Rows are points. A path goes straight from each point to the next, and from the last back to the first. The post is the endless flat space through its rows: a point in 2 columns, a line in 3, a plane in 4, and so on, so that a path can go around it. Count how often the path circles the post. Going back the other way cancels.

Post, one row:
[[0.03 0.29]]
Path (24 x 2):
[[-0.11  0.45]
 [ 0.35  0.60]
 [ 0.18  0.27]
 [ 0.09 -0.01]
 [-0.18  0.17]
 [-0.37  0.62]
 [ 0.22  0.72]
 [ 0.49  0.25]
 [ 0.28  0.21]
 [ 0.26  0.52]
 [ 0.02  0.61]
 [-0.47  0.24]
 [-0.04 -0.10]
 [ 0.31 -0.10]
 [ 0.24  0.37]
 [-0.01  0.72]
 [-0.21  0.35]
 [-0.21 -0.06]
 [ 0.09 -0.16]
 [ 0.24  0.28]
 [ 0.22  0.44]
 [ 0.24  0.06]
 [-0.02  0.16]
 [-0.10  0.27]]
Times around: 0

Post:
[[-0.01  0.21  0.13  0.38]
 [-0.26 -0.35 -0.07  0.22]
 [-0.02  0.15  0.15 -0.38]]
Path, 28 rows:
[[-0.07 -0.78  0.12  0.27]
 [ 0.03 -0.05 -0.09  0.07]
 [-0.05 -0.36 -0.38 -0.70]
 [ 0.06 -0.38  0.00  0.56]
 [ 0.08  0.03  0.45  0.39]
 [-0.53 -0.47  0.13 -0.08]
 [-0.42  0.10 -0.08 -0.13]
 [ 0.21  0.74  0.04 -0.20]
 [ 0.31  0.24 -0.06 -0.67]
 [ 0.07 -0.22  0.28  0.17]
 [-0.25 -0.32  0.15 -0.50]
 [-0.25  0.67  0.30 -0.27]
 [-0.05  0.70 -0.04  0.09]
 [ 0.57  0.65  0.07  0.41]
 [ 0.09 -0.09  0.16 -0.36]
 [-0.02  0.18  0.64  0.68]
 [-0.23  0.16  0.13  0.21]
 [-0.15  0.65 -0.04 -0.07]
 [ 0.13  0.45 -0.05 -0.72]
 [ 0.39  0.12  0.02  0.39]
 [-0.05 -0.02  0.24 -0.66]
 [-0.26  0.09  0.24 -0.04]
 [-0.30  0.48 -0.06 -0.30]
 [-0.21 -0.28 -0.23 -0.10]
 [ 0.32  0.34  0.15  0.01]
 [ 0.20  0.19  0.52 -0.12]
 [-0.35 -0.34  0.29 -0.04]
 [-0.04  0.12  0.32  0.19]]
Times around: 4
